Every row gives one point. The points of each table are mixes of a few directions, plus a little noise. Count the directions of each table, and those that both share. Where both have some left over, give the other angles between the two spaces (their principal angles), to ten degrees, smallest first.

First (5 x 2):
[[ 28  11]
 [-79 -39]
 [ 64  31]
 [  9   4]
 [-22 -10]]
Second:
[[-17  38]
 [-36  74]
 [  7 -17]
 [ 18 -39]
 [ 26 -56]]
Directions: first 1, second 1, shared 0; angles 90

First:
[[-59  61  34 -13  34  36]
 [ 19   1 -18   6   8 -14]
 [ 32   6 -19 -49   2  53]
 [ 18   8 -13 -12   9   7]
 [ 31  25 -16   4  31 -26]
 [-29 -22  -7  20 -19   1]
 [-20   2  22   3  -5   1]
 [ 26 -56 -30  34 -33 -41]
 [-17 -22  48   7 -27 -16]]
Second:
[[ 34  -9 -14  39   2  -3]
 [ 38 -10 -15  44   4  -4]
 [  6  -1  -1   6   1   0]
 [-29   7  11 -33  -3   2]
 [-83  22  35 -95  -6   9]
 [-21   6   9 -25  -1   2]
 [  7  -2  -3   9   0  -1]
 [ 50 -12 -21  57   3  -5]]
Directions: first 4, second 1, shared 0; angles 40

First, 10 rows:
[[-24 -11  23  25  55  15  27  19  53 -12  27]
 [ 14  13 -24 -68  35   5  21  11 -55 -19 -21]
 [-20 -11 -20  12  26 -14  16  41  23  -6 -18]
 [-18 -11  21  30 -23   2 -22  13 -28 -22 -11]
 [  1  -4 -14 -16  14   2  19  31 -52  -8  -2]
 [ 21  -5  -1  32 -52  -9  -7 -17   0  43  20]
 [ 17  13 -50  -3 -23 -18   4 -11  27  54  33]
 [-20  17   2 -10 -28   2 -54 -26 -12 -31  -9]
 [ 39   3  53 -35 -11  15  -6 -55 -19 -17 -46]
 [-10  -5   8  34   6   0   3  -7  64  18  27]]
Second, 10 rows:
[[ 28   9  28 -42  33  16  19 -26 -31 -11   0]
 [-15 -27 -41  82 -37  11 -12  95   4 -25 -37]
 [  6  -1  -1  21   1  -4   3  15  -7   4   6]
 [ 10  13  14  -8  15 -19   5 -31  -4  29  32]
 [  5  16  14  -6  16 -36   1 -46   7  48  52]
 [-34  10  -4 -39 -15 -23 -22 -59  49  25  21]
 [-14  -3 -15  38 -17 -27 -11   8  19  26  21]
 [ 28   0  16  -8  22  26  19  16 -38 -25 -17]
 [ -3  -6  -6  -1  -6  17  -1  19  -2 -23 -24]
 [-10 -11  -5 -35 -11  41  -3  14   1 -54 -56]]
Directions: first 6, second 3, shared 1; angles 30, 40
